Each point is reached from the start by the listed moves, each made once or not at all, plus a little noise. Say if it took an odd or an even number of moves. Then give how often each move was made.

Moves:
(1): [61 -9 -5 -3]
(2): [-5 56  1  2]
Start: [ -6  14   6 -12]
Points:
[ 43  62   5 -10] => even (1, 1)
[-14  70   9  -7] => odd (0, 1)
[ 54   5   2 -14] => odd (1, 0)

Moves:
(1): [ 60   5  -7   8   2 -12  -2   3]
(2): [  0  44   6 -17   3  11 -24  -2]
(3): [ 11  -1  56  10 -23  -7  15  -7]
(4): [-14  21   4  44   4  -5 -17  15]
(5): [  3  -1  19   6  49  11   1 -14]
(6): [ -4  -7   2  10 -11  55 -10 -11]
Start: [ -3 -10  11  22  -8  25  -5 -10]
Points:
[ 71  -9  77  45  28  16   8 -30] => odd (1, 0, 1, 0, 1, 0)
[ 66 -15  81  55   6  72  -6 -42] => even (1, 0, 1, 0, 1, 1)
[ 46  64  12  61   2  19 -48   8] => odd (1, 1, 0, 1, 0, 0)
[ 42  14   7  73   0   5 -23  11] => even (1, 0, 0, 1, 0, 0)

Moves:
(1): [ 50 -13   7  10   8  -1  16  -5 -13   4  17  25  -4]
(2): [  9  39   7 -17  -6   4  -3  -8  12   5   4   4 -16]
(3): [-10   1  38   2  13 -14   7 -20  -9   9  12  -6  -2]
(4): [-16   7  -1  64 -11  20   9 -14  -3 -12   2  20 -29]
(5): [ -1  11  -9   1  55  17 -14 -14 -15   6  -8   5   1]
(6): [ -8   2   7 -14 -13  32  15  -2  -6  -1   5   1   6]
(7): [-11   2  -2  -4  17 -20  43   1   5  -6 -21   0  -4]
(8): [ -3  13  16  11  10  -7   2  47 -15  -3   9   6   0]
(9): [  5  -3  21  10  19  19   4   9  45 -11  17  -9  21]
(10): [-13  -5  -9   8   1  -1   3   5   8  50  12   7   2]
(11): [-14  -1 -23  -4  10  -6  17   5  -6 -19  39  -3  -6]
(12): [-16 -15   6  -4   1  -9  -7   1   5 -10   9  38  -6]
Start: [-25  -2   9 -10  10  37  -7  22  10   7  -1  -7  18]
Points:
[-28  15  27 -14 112   8  58 -11  -5  48  58  61 -19] => even (1, 1, 1, 0, 1, 0, 1, 0, 0, 1, 1, 1)
[-30  -5  84  93 105  61  19  32  13  35  69  78  -2] => even (1, 0, 1, 1, 1, 0, 0, 1, 1, 1, 0, 1)
[-53  57  22 -15  89  90  22  63  33  30  76   4  19] => odd (0, 1, 0, 0, 1, 1, 0, 1, 1, 1, 1, 0)
[-24  19  36  12  91  69 -17  64  26  -7  14  -2  34] => odd (0, 0, 0, 0, 1, 0, 0, 1, 1, 0, 0, 0)
[ -7 -23  10 -15  92  90  24  12  24 -17  78  52  31] => even (1, 0, 0, 0, 1, 1, 0, 0, 1, 0, 1, 1)
[-57   9  33 -14  62  76  -5  56 -20  -2  16  36  21] => even (0, 0, 0, 0, 1, 1, 0, 1, 0, 0, 0, 1)
